Each row of a before or after table is a point. One or more steps were done to the points. Then noise was added and the rows were shuffled. The steps act on columns, c1 being the first. Name the steps. A step turns or swaps two columns, mirrors them in a line or flattens them onto one, adds a multiple of one to another, or multiplies or shifts one. Angles are multiples of 10 degrees, from the lower column toward the higher: turns from -170 to 170, lines from 10 to 170 but not 90. Use the fewest steps. Two steps may share a column if one is a turn and the other turns, adds or multiplies; they go together, in the order done. Otherwise the lowest column goes first.
In the rows, zero is written as 128.

Before (8 x 3)
[[109 167 126]
 [ 98 163  95]
 [134  71 128]
 [175 157  85]
 [126 103 204]
 [126  64 205]
 [125 130 160]
 [115 110 172]]
After (8 x 3)
[[146 146  89]
 [146 128 100]
 [ 85  94 133]
 [137 184 130]
 [176 193  69]
 [137  99 193]
 [116  84 112]
 [177 155  67]]
Steps: mirror c1 and c3 in the line at 20 degrees; multiply c2 by -1

Before (13 x 6)
[[117  68 141  81 105 107]
 [107 116  87 168 194 181]
 [ 74 138 159  65  99 104]
 [163  59 156 106 195 150]
 [151 162 195 160 158 169]
 [131  84 159  84 116 130]
 [139 167 109  97 180  88]
 [131  64 178 134 132 100]
 [ 84  95 129 101 106 109]
 [ 72  64 180 105 127 109]
 [157 134 123 142 136 161]
 [104 120 150 140 140 186]
 [143 127 196 155 139 113]]
After (13 x 6)
[[192 128 142 119  85  93]
 [130  76 159 104  78  75]
 [ 88 147 193 201 140 100]
 [170  86 128 143  87 107]
 [172 138 160 128  93  96]
 [202  85 179 144 113  54]
 [117 155 124 181 120 163]
 [130 143 197 198 121  41]
 [ 90 140 106 135 160 106]
 [191 175 154 141 174 123]
 [142 107  87 210 173 223]
 [191 142 179 176 113  52]
 [139 104 149 181 116 164]]
Steps: turn c1 and c2 by 100 degrees; add -1 times c3 to c6; shift c4 by 40; shift c5 by -20

Before (14 x 9)
[[158 106 142  87 126 124  97 180 110]
 [ 81 159 113 113 178 160 119  99 179]
 [ 64 110 100 150 156 103 201 180 161]
 [ 97 152 102 166  66  82 168  91 138]
 [109  70 177 105 132 140 108 111 108]
 [140 109 219 155 104 180 112 107 126]
 [ 52  67 101  81 139 192 114 176 143]
 [ 52 148 118  72 178 158 124 173 183]
 [133  78 166  79 134 179 178 156 110]
 [ 99  81 120 160 167 141 187 137 132]
 [ 94 186 108 100 188  90  94 156 175]
 [134 187 156  71 173 164 128 189 119]
 [122 120 120 127  73  73 155 123 174]
 [156 150 118 150 187 140 123 121 188]]
After (14 x 9)
[[ 73  63 107 103 179 181 142 154 101]
 [100 181 100  80  68 149 164 175  57]
 [117 192 121 160 120 169  91 137 100]
 [ 87 170 101 148 156 150  67 180  75]
 [131 139 219 157  71 111 149 109 139]
 [112 120 101 166 162  59  86  88  98]
 [143 177 176 105 117 135 167 109 105]
 [ 60 109 117  72 106 182 123 172  63]
 [ 70  97 112 114 106 182 125 101  93]
 [ 83 145 121 127 172  65 107 122 129]
 [140  73 154  69 101 177 106 189 134]
 [ 75 106 120 151 126 188 126 120 165]
 [144 193 168  81  80 143  97 157 129]
 [152 137 142  86 130 125 167 178 157]]
Steps: turn c1 and c9 by 80 degrees; turn c2 and c7 by -160 degrees; turn c5 and c6 by 80 degrees

Before (9 x 12)
[[139 193 123 139 102 145 189 142 135 124 110 145]
 [187  64 150 158 134  91 117  92 148 144 118 195]
 [ 79 129 142 123 128 168 140  96  83 142 144 112]
 [121 114  98 120 134 158 121 129 116 162 127  74]
 [149  93 151 106 136 168 143 117  94 145 174 121]
 [205  64 147 147 156 116  58  92 129 103 110 170]
 [141 183 103 165 167 111 147 146 105 136 119 148]
 [122 137 144 118 106 127 114 133  59 152 152  99]
 [124 160 143 161 121 143 149 180 152 133 139 147]]
After (9 x 12)
[[136 155 117 181 103 142 191 100 132  98 110 135]
 [181  72  95 149 131  90 119  54 149  64 116 187]
 [104 127 113 117 132 154 113  91 118 255 122 110]
 [136  99 140 107 108 123 106  90  58 198 150 125]
 [120 237 104 175 172 107 147 105 105 112 118 146]
 [155 105 126 119 136 168 142  75  87 160 177 133]
 [137 148 142 171 117 149 149 137 152 110 142 145]
 [106 128 175 130 130 167 137  55  84 169 141 131]
 [192 107  77  92 154 111  54  61 132  38 112 147]]
Steps: turn c1 and c3 by -50 degrees; add 1.5 times c5 to c2; add 0.7 times c7 to c4; shift c8 by -40; turn c10 and c12 by 40 degrees; multiply c10 by 2

Before (9 x 18)
[[112 137 149 136 121 150  92 136 138 114 104  77 137 125  96 121 140 139]
 [150  82 120 151  93 110 125 106 162 120  85 157 100 176 166 165 116 131]
 [156 151 155 113 103 156 107 104 116 133  97 113 109 126 141 118 137 164]
 [181 111 124 108 119 113 147 131 162 146 131  74 106 160 127  82 126 144]
 [ 95 159  98 134  98 156 109 162  73 116  90 132 107 143 150 142 156 130]
 [109 150 145 131 102 125  92 148 160 155 110 119 159  93 121  92 100 173]
 [155 108 117 131 113  79 113 150 141 133 124  89 132 150 127 171 118  93]
 [104 171 146 106 113  81 117  86 104 131  79 101 123 102 127 160 140 116]
 [101 129 155  91 110 113 144 123 108 155 101  82 120 127 177 147  97 137]]
After (9 x 18)
[[137 151  96 150 118 156 113 111 146 133  97 155 109 126 141 102 156 164]
 [100 151 140 138  92 125  94 105  54 154 110  95 159  93 121 102 108 173]
 [117  82 111 108 165 110 118 143  68 120  85  61 100 176 166  93 151 131]
 [126 111 132 140  83 113 152 131  27 146 131 132 106 159 127 119 180 145]
 [155 160 170 129 141 156 109 145 249 116  90 193 107 144 150  98  94 130]
 [140 137 129 132 120 150  91 105  81 114 104 159 137 126  95 120 111 139]
 [141 171  82 153 158  81 125 126 166 132  80 182 122 101 128 113 105 116]
 [ 98 128 114 157 148 113 156 104 148 156 100 193 122 128 177 109 101 137]
 [117 108 152 130 171  80 113 131  80 132 124 146 132 150 127 113 155  92]]
Steps: swap c1 and c17; turn c3 and c8 by -110 degrees; mirror c4 and c7 in the line at 100 degrees; swap c5 and c16; multiply c9 by 2.5; turn c9 and c12 by -150 degrees
